Every row gives one point. The points of each table are mixes of a few directions, plus a little noise. Count the directions of each table, and those that both share. Where both have some left over, give the other angles between the two spaces (their principal angles), to ten degrees, smallest first.
(in the rows, 128 means zero)

First:
[[ 73 107 128]
 [200 155 129]
 [142 134 132]
 [176 170 146]
 [ 66 114 132]
 [112  86 103]]
Second:
[[ 77  45  83]
 [194 164 137]
 [118 147 143]
 [166 148 133]
 [140 104 109]
 [ 83 151 155]
 [117 135 136]]
Directions: first 2, second 2, shared 2

First (8 x 6):
[[176  67  95 213  63 145]
 [139 177 160  75 164 127]
 [  7  89  86 136 135  94]
 [131 117 120 141 120 129]
 [123 157 146  93 154 125]
 [150 164 153  93 150 131]
 [153 120 125 147 112 136]
 [143 136 135 124 129 131]]
Second, 9 rows:
[[170  85 156  82 175 190]
 [116  92 124 121 130 133]
 [131 162 128 147 132 129]
 [ 84 113 104 147 104  98]
 [ 70 148  91 185  96  86]
 [ 64 112  89 176 123 117]
 [180 161 158  87  95  88]
 [182 131 158  99 179 189]
 [156 148 142 110 123 120]]
Directions: first 2, second 3, shared 1; angles 90

First:
[[128 129 131 127 130 128 127 127]
 [126  97   7 162  34 155 177 169]
 [129 146 198 108 183 113  99 104]
 [128 130 136 125 135 126 124 125]
 [126 102  28 156  50 150 169 162]
 [127 124 111 133 115 131 135 134]
 [129 137 166 117 158 120 113 115]
 [129 134 154 121 148 122 117 119]
 [128 126 117 131 120 130 133 131]
 [130 154 231  99 208 105  87  93]]
Second (9 x 8):
[[141  97 132 156 113  82 169 134]
 [111 135 104  81 123 142 112 114]
 [ 91 130 105 147 116  53 108 200]
 [153 152 114 104 140 155 100  84]
 [105  99 159 173 163 141 193 114]
 [136 117 153 159 123 125 142 150]
 [ 81 137 159  96 133 215 113 155]
 [135 142 128  65 102 186  94 121]
 [199 140  98 171 138  53 121  81]]
Directions: first 1, second 5, shared 0; angles 60

First:
[[125 155 153 139 127 114 120 158 112]
 [139 154 142 102 168 132 168  96 115]
 [127  89 151 117 141 138 129  85 110]
 [ 98 121 158 148 133 111 110 167 100]
 [ 80 141 156 146 119 125  92 149 150]
 [249 137  35 121  47 142 135 117 164]
 [135 113 100 131 132 121 143 150 114]
 [ 73 112 129 120 156 141 128 102 158]]
Second:
[[119 131 132 129 135 123 130 134 125]
 [132 125 139 117 129 140 127  93 138]
 [155 140  69 163  58 115  94 203 157]
 [128 115 152 108 157 136 147  88 110]
 [114 150 113 147  96 126  98 162 165]
 [139 149  74 168  57 115  86 213 165]
 [108 116 171 103 187 134 159  78  98]
 [141 106 133 119 166 115 165 129  70]
 [ 99 129 163 116 171 128 146 104 110]
 [147 119 136 109 124 145 128  74 141]]
Directions: first 5, second 3, shared 3

First, 8 rows:
[[129 173 142  95 124 129 166 127 124 126  88]
 [153 138 146  85 109  93 118  91 141 137 208]
 [107 122  98 180  73  90  56 195 138 117 102]
 [122 108 130 136 149 153 131 122 135 132 115]
 [117 106 126 144 107 121  76 147 160 135 120]
 [130 127 124 132 131 127 134 127 118 124 136]
 [125 125 138 117 132 138 127 122 145 136 113]
 [140 124 120 136 197 174 216  92  65 114 142]]
Second, 10 rows:
[[122 110 128 136 129 135 109 131 143 133 122]
 [123 112 128 135 130 133 113 130 141 133 123]
 [133 139 129 123 127 124 140 126 117 125 131]
 [120 103 129 140 130 137 102 133 150 137 121]
 [ 91  13 129 181 137 174   7 146 228 164  95]
 [128 130 127 127 127 127 130 127 127 127 128]
 [146 184 127 101 125 106 187 119  79 110 143]
 [134 145 128 120 127 121 147 126 113 122 133]
 [151 202 128  95 123  99 206 116  64 105 148]
 [131 142 128 121 127 124 141 126 116 124 132]]
Directions: first 4, second 1, shared 1

First, 10 rows:
[[188 127 114 149 107 142 177 131 135 111 112 106 127 124]
 [102 102 182 195 133 140 166 184 188 119 167 179  46  92]
 [221 150 118 119 106 142 164 139 139 113 134 122 140 114]
 [110  92 113 153 129 133 140 105 110 127  81 108 127 127]
 [ 90 105 164 138 147 130  99 140 134 139 141 180 104  91]
 [ 63 142 109 101 128 105  89 122 124 146 137 118 139 189]
 [169 125  69  86 100 124 114  95 102 132  83 101 184 173]
 [150 166 124  87 118 120 107 140 135 134 164 139 145 146]
 [153 139 146 107 136 133 112 128 120 131 145 153 140  95]
 [ 33 129 142 142 174 111 114  87  87 136 113  73 126 134]]
Second, 11 rows:
[[216 168 120 111  84 135 157 184 183 115 182 158 119 152]
 [  7  68 138 148 190 116  87  52  49 144  54  89 137  95]
 [207 166 122 114  88 134 155 178 181 119 178 155 122 150]
 [117 122 128 129 133 127 125 122 121 130 122 123 130 126]
 [167 148 127 122 109 131 141 152 155 124 154 140 126 140]
 [ 16  75 136 147 183 120  89  56  53 142  58  92 136  96]
 [128 126 128 128 128 127 127 128 125 128 128 128 129 129]
 [129 129 127 127 127 129 128 129 129 127 127 130 126 129]
 [111 117 129 132 138 127 121 116 115 131 120 123 128 124]
 [148 138 127 125 118 129 134 141 141 124 141 133 127 133]
 [163 146 127 121 110 131 141 152 153 123 150 141 125 138]]
Directions: first 5, second 1, shared 1

First:
[[137 130 115 131 119 127 129 136 122 129 126 127 128 125 123 134 126 120]
 [176 153 127 154 103 119 112 166 120 136 118 143 120 129  87 205 132  96]
 [115 128 143 125 138 130 128 120 135 129 130 128 128 130 137 117 127 139]
 [ 88  79  41  84 118 135 172  81 106 110 134  93 147 110 170   7 117 144]
 [133 155 193 148 148 126 104 145 148 141 130 145 118 140 119 180 133 133]
 [164 153 127 152 109 120 117 163 121 138 121 137 119 127 102 188 126 106]
 [ 80 155 170 132 160 130 133 127 142 152 143 114 122 132 177  96 108 174]
 [123  46  78  79 125 141 142  65 124  78 122 130 151 125 114  58 157 113]
 [138 154 154 146 130 125 116 150 134 141 128 135 120 132 121 168 124 128]]
Second (9 x 18):
[[111  85 155 100 153 139 121  86 149  98 129 140 138 136 124  98 152 135]
 [144 171 103 155 104 117 135 170 110 154 127 115 119 120 132 158 105 123]
 [106  72 163  93 161 142 117  70 152  91 127 146 142 140 125  88 159 137]
 [138 156 111 145 112 121 134 154 117 146 129 120 121 122 131 147 112 124]
 [171 229  65 191  68 101 146 232  84 194 129  99 106 106 138 200  74 113]
 [115  95 149 108 145 137 123  96 141 108 128 138 135 134 125 106 144 134]
 [114  97 148 108 145 136 122  96 141 107 127 138 135 135 125 107 144 132]
 [109  82 156 100 153 141 119  81 147 100 127 142 138 138 124  97 153 134]
 [144 166 104 151 106 118 136 167 111 153 129 115 120 121 132 153 108 122]]
Directions: first 3, second 1, shared 1

First:
[[120 133 147 111 146 121 143 118 110 117 106 162 159 141 126 133 126 145
  133 117]
 [118 145  99 146 121 111 109 132 141 125 136 120  97 146 123 128 143 111
  121 145]
 [150 118  81 168  81 145  89 151 171 156 180  37  53  95 133 115 136  84
  114 158]
 [117 132 159 103 155 122 151 114 102 113  99 177 172 143 125 134 121 156
  138 111]
 [141 113 136 128 120 145 131 132 131 139 138 105 125 106 132 126 119 127
  129 124]
 [121 127 158 104 151 128 152 116 105 117 104 169 169 136 126 132 119 153
  138 112]
 [112 141 140 114 149 110 140 119 111 113 104 172 152 154 123 133 130 144
  131 121]
 [158 104  90 166  78 157  96 150 171 162 183  30  61  78 138 115 130  85
  115 148]
 [112 140 146 108 153 114 144 117 108 112 100 180 163 153 123 134 128 150
  134 117]]
Second:
[[131 116 186 170 105 105 125 108  97 121 107 136 152 206 101 122 150 121
  124 125]
 [129 128 127 112 138 142 149 137 134 145 136 106 120  92 132 132 118 114
  131 139]
 [131 132  78  69 160 173 155 156 163 154 156  94 104   7 160 138  91 126
  137 138]
 [142 112 126 101 134 160 140 136 135 138 139 114 137  69 146 128 104 141
  135 115]
 [107 153 135 138 141 107 156 135 128 149 128  97  97 144 102 137 145  72
  124 175]
 [147 108  91 124 108 136  62 117 134  80 125 196 161 137 163 114 117 215
  129  60]
 [134 116 160 143 118 124 131 119 112 128 119 129 144 154 118 124 134 127
  127 123]
 [125 135  94 129 125 119  96 126 137 105 127 161 127 141 140 124 131 156
  126 111]
 [134 115 174 144 118 126 144 119 109 137 119 115 144 151 112 126 133 114
  128 131]
 [102 164 110 151 135  88 124 128 132 125 123 130  93 179 106 134 157  92
  120 164]]
Directions: first 2, second 3, shared 1; angles 60

First:
[[182  96 117  68  61 195 154 211 118 117 118 140 117  73 151 130 149  53
  102  92  75  87 119  95  85 159 129  79 102 139 131 115]
 [154 128 208 161 211 132  93  90 161  84 131  81 125 111 136 142  92 109
  104 191 143 149 154 148 122 112  89  61 109 129 154 102]
 [ 68 135  39 139 105  97 133 155 150 197 133 110 120 175  89  60 179 218
  167 119  97 118 113 135  97 110 194 231 155 156  75 124]
 [ 85 145  78  89  70 100 163 115  62 181 135 158 141 144 126 158 155 147
  168  69 149 129 136 103 162 127 142 161 157 125 124 148]
 [ 67 155  92 137 108  79 133  88  99 163 135 167 144 179 105 131 129 188
  163 101 159 151 119 131 171 118 142 191 164 107 116 160]
 [186  92 139  94  99 205 127 219 168 103 115 106 107  78 145  97 143  68
   90 134  56  84 120 111  52 150 130  70  94 150 125  88]
 [104 151 152 117 143 105 128  75  88 136 135 128 145 134 137 176 110 128
  140 123 165 150 156 120 155 116 102  95 146 119 149 128]
 [144 131 192 171 170 137  88 110 178  67 120 146 127 145 129 114  69 121
   93 171 131 144 109 154 133 136 102 106 114  95 143 139]
 [163 121 135 173 181 103 129  91 131 105 130 106 125 116 135 143 128 125
  119 157 176 146 128 151 173 118 121 157 111 133 135 156]]
Second (8 x 32):
[[161 109  92  83  81 151 166 173  95 143 127 127 124  86 145 143 166  87
  129  91 116 101 131 103 118 142 138 122 116 147 124 128]
 [ 92 150 105  64  50 118 164 107  38 161 131 193 150 133 140 189 128 107
  157  49 153 133 137  90 171 141 114 110 158 100 145 153]
 [102 152  94  93 106  75 178  57  13 175 142 144 154 118 145 217 151 123
  175  69 208 152 162 102 208 117 114 137 154 129 148 159]
 [161 124 165 141 128 144 118 127 140  79 121 167 130 119 140 139  87  93
  100 131 134 132 105 136 152 149 104 109 112  94 148 154]
 [109 118  71  97 109 134 148 169 122 186 135  78 118 117 118 103 192 151
  153 117  94 104 147 111  76 113 164 144 136 179  99  88]
 [161 116 174 207 217 126  81 120 214  78 124  83 112 136 119  80 100 149
   95 211 126 140 114 174 115 115 126 144 102 133 123 120]
 [106 128 126 146 151 130 103 142 174 141 130  94 118 150 107  79 134 168
  130 158  95 121 130 141  82 114 148 138 133 146 108  96]
 [133 128 196 192 182 146  63 130 225  63 116 137 118 163 111  68  63 147
   87 195  98 139  96 169 101 132 117 121 114  95 129 123]]
Directions: first 5, second 4, shared 4

First, 11 rows:
[[125 133 140 130 127 114 154 136 114 154 156 126 131 128  97  84 131 109
  143 143 116 108  80  92 138 152 142 164  93 140 113  87]
 [139 158  93 113 130 145  93 143 175 130 175  91 130 116 130 158 140 140
   70 112 175 160 159 131 117 103 138 106 140 136 138 148]
 [123 117 136 146 121 140  96 134 139 102  67 187 143 132 140 147 115 151
  126 124  96 127 134 148 116 155 125  91 139 137 109 146]
 [113 146 110  97 163 143 152 126 117 150 153  65 137 111 158 126 123 128
   87  89 170 153 154 127 132  75 121 143 109  95 175 142]
 [165 140  95 126 101 114 104 125 168 118 211  77  82 126 110 165 162 119
  129 153 181 151 163 127 123 105 130 124 175 142 127 140]
 [136  85 151 148 108 101 142  98  97  97  89 154  94 145 138 142 136 118
  209 160 101 109 140 147 131 133 109 131 167 114 124 140]
 [120  83 161 151 118 119 132 108  92  90  29 200 124 144 149 140 113 137
  191 142  69 103 130 156 128 158 107 110 152 115 117 145]
 [110 123 150 111 148 102 207 112  70 167 155  85 120 128 118  69 127  90
  168 134 124 103  95  95 148 113 125 197  86  96 152  89]
 [141 142 103 146 110 171  26 158 206  85  86 191 154 123 144 197 119 183
   55 110 124 161 162 171 100 152 136  37 167 173  95 177]
 [ 91 149 138  91 177 126 213 124  73 190 161  61 154 115 133  53 113 102
  110  93 143 120  96  85 147  92 131 198  47  88 174  88]
 [142 130 132 147 103 125  91 149 157 119 126 175 134 135  95 125 131 134
  126 153 103 116  99 120 121 176 145 110 130 169  84 111]]
Second (9 x 32):
[[178 161  66 138 102 126  68 132 173 195 153 148 113 129 148 113 176 158
   57  91 150 196 163 134 111 150 178 142 136 135 121 155]
 [113 119 144 124 138 129 146 127 116 111 120 122 134 126 124 133 115 121
  146 136 122 112 119 127 134 120 114 123 124 125 130 124]
 [180 143  88 141  85 110  51 117 154 156 161 151  91 160 124  97 158 124
  118 137 158 149 146 129  94 148 175 155 150 145 123 106]
 [ 89 104 171 120 152 132 178 126  98  84 108 113 144 122 118 142  93 111
  170 148 109  85 106 123 145 110  89 115 120 121 135 116]
 [ 69 114 169 114 181 154 222 145 102 102  88 100 174  86 137 168  99 139
  127 109  91 114 109 128 170 102  74  93 100 106 134 162]
 [ 95 116 155 120 152 137 173 133 109 106 107 114 148 112 129 146 107 128
  143 130 109 109 115 126 148 116  97 112 116 119 131 135]
 [ 66  96 192 116 168 142 211 130  83  68  93 103 157 110 117 156  79 109
  179 147  97  72  96 121 159 101  68 104 110 115 137 123]
 [213 167  48 148  67 106   7 120 182 198 179 165  80 163 135  84 187 143
   73 113 173 191 168 133  83 163 208 165 155 150 115 123]
 [149 129 117 132 106 116  93 119 135 131 142 138 109 147 121 111 136 119
  139 142 143 124 133 127 111 137 147 143 140 137 127 108]]
Directions: first 4, second 2, shared 0; angles 40, 50

First:
[[ 84  74 114 134 162  94  98  64 143 125 167 128 168 132 112 242 145 155
  144 165  52 149 154 138 135  75 142  58 157 145 158 190]
 [114 142 105 124 104  94 214 151 134 192 153 175 130 135 132 103 114  94
   87 158 119 149  92  84 113 138 131 189 139 156  99 147]
 [138 107 154 129 154 157  53 108 127  62 105  97 139 125 111 174 142 160
  163 104 130 112 161 160 144 113 127  63 121  98 158 125]
 [116  93 142 127 155 128  89 102 137  88 129 129 160 132 100 211 140 151
  146 132 100 130 151 135 140  98 134  67 138 115 153 163]
 [114 124 100 143 132 118  89  82 123 149 150  77 104 118 168 111 137 145
  150 134 103 128 146 168 125 119 130 114 131 152 139 108]
 [175 165 158 122 113 178 111 177 113  89  77 110  98 123 131  51 121 122
  134  79 201  99 123 138 131 168 114 154  98  94 118  69]
 [ 83 129  58 150 116  71 147  66 127 228 197  93  97 119 196  92 131 125
  124 175  67 152 126 151 108 115 137 156 148 200 121 125]
 [175 182 152 114  92 163 182 213 116 126  82 155 101 129 125  25 106  92
   99  92 212 109  92  97 122 184 114 205 101 103  93  79]
 [153 136 168 108 122 149 171 191 133  92  92 188 155 140  76 143 116 108
  103 112 169 123 106  81 134 144 123 145 121  91 115 145]]
Second, 9 rows:
[[150 146 147 135 101 120 171 167 141 187  77 127 106 129 114  27  91 114
  115 146 134 146  78 102 101 147 120 221 113 125  71 150]
 [121  92  83 141 123  86  71  68 100  92 125  53  84 126 155  48 148 149
  207 148 103 144 150 167 163 119 137 104 133 152 121 123]
 [133 187 135 136 116 160 164 158 141 213 153 144 116 120 168 120 110 109
   64 106 146 108 111 132  84 152 118 178 118 136 129  84]
 [116 182 133 135 118 138 176 156 142 132 190 235 135 168 107 214 162  86
   58  86 139 103 129 100 154 143 159 103 119  89 164 117]
 [129 124  98 123 110 101 148 125 108 129 125 108 106 124 148  53 125 120
  149 146 137 141 119 122 137 139 126 158 132 152 107 117]
 [130 113 176 137 149 143  98 131 155  99 106 160 157 147  67 212 133 141
  123 115 105 124 129 121 140 105 143  86 125  79 146 180]
 [108  91 108 115 133  87 130 111 107   8 160 193 153 168  72 203 182 113
  161 124 122 135 159  96 215 113 164  36 144 101 159 167]
 [133  82 112  84 145 144 134 129  98 116 103  56 168  66 177 118  91 156
  155 159 159 141 140 133  74 121  74 143 153 197 111  98]
 [131 135 166 149 153 174  60 105 154 178 109  71 128 105 147 161 108 168
  120 117 103 111 139 180  79 110 113 121 116 121 145 120]]
Directions: first 3, second 5, shared 2; angles 80

First (9 x 32):
[[163 112 170 107  92 112 147 152 165 175 165 175 151 100 176 107 133 120
   85 123 108 111  99 147 160 157 118 166  79 163 131 130]
 [116 135 113 135 140 132 123 120 116 112 115 110 120 138 112 135 123 132
  146 129 133 134 137 122 117 117 130 114 145 116 126 126]
 [ 62 164  51 168 196 165  96  77  58  39  55  34  83 180  37 164 117 146
  215 138 168 159 179  91  65  65 144  61 224  61 127 118]
 [110 137 110 138 143 135 123 116 111 105 113 103 119 140 106 138 125 130
  147 131 138 137 139 118 112 114 131 110 148 111 127 125]
 [177 100 185  99  77 103 153 167 179 194 184 197 162  88 198 100 138 115
   63 120 103 102  87 156 176 173 114 179  55 180 129 136]
 [140 122 141 120 116 124 135 136 139 143 142 142 134 119 144 122 130 124
  115 125 119 123 120 134 138 139 125 139 113 142 126 129]
 [184  95 195  97  70  96 157 170 190 205 193 209 165  83 209  97 142 109
   54 118  95  99  84 159 186 180 113 189  42 187 131 137]
 [ 93 148  82 151 168 149 110 102  90  76  84  75 102 159  76 149 119 137
  178 137 150 146 158 107  91  95 138  89 185  89 127 121]
 [108 140 103 143 148 138 117 113 107 100 109  98 114 148  99 141 124 133
  154 135 144 138 144 117 111 111 131 105 159 107 128 125]]
Second (8 x 32):
[[135 144  99  63  64 168 189 171 150 175 127 165 172  90 156 117 144 209
  135 179 140  71 148 145 116 123 150 198 110 144 122 208]
 [123 126  51  94 137 202 144 103 116 107 119 133 104 112  90 131 121 149
  168 158 158 118 193 104  90  91 146 142 162 115 126 145]
 [147 143 173 173 154  76 144 103 136 130 161 104 127 140 122 148  97  55
  112 111 100 121  84 136 167 143 116 101 106 139 127  64]
 [139  82 149 122 148 131  71  93 157 153 107 169 123 117 165 111 185 155
   76 125  79 177  92 118 165 184  93 119 128 178 168 121]
 [119 151 104 145 147 135 144 118 105  97 131  90 114 142  87 147  94 102
  163 127 153 117 151 120 109  92 144 111 150  96 113 110]
 [115 148 152 191 208  81 101  42 128 124  93  76 128 161 107 162 151 120
  116 142  59 161  58 113 177 172 101  61 156 158 169  65]
 [ 93 120 114 126 118 140  82 164  94  89  95 113 107 150 119 116 137 153
  152 103 170 160 164 124  79 101 135 113 159  84 112 158]
 [156 111 188 107  44  96 148 229 139 152 192 172 143 110 177  96  95  87
  103  80 168 101 135 165 121 118 139 176  58 115  83 152]]
Directions: first 1, second 5, shared 1
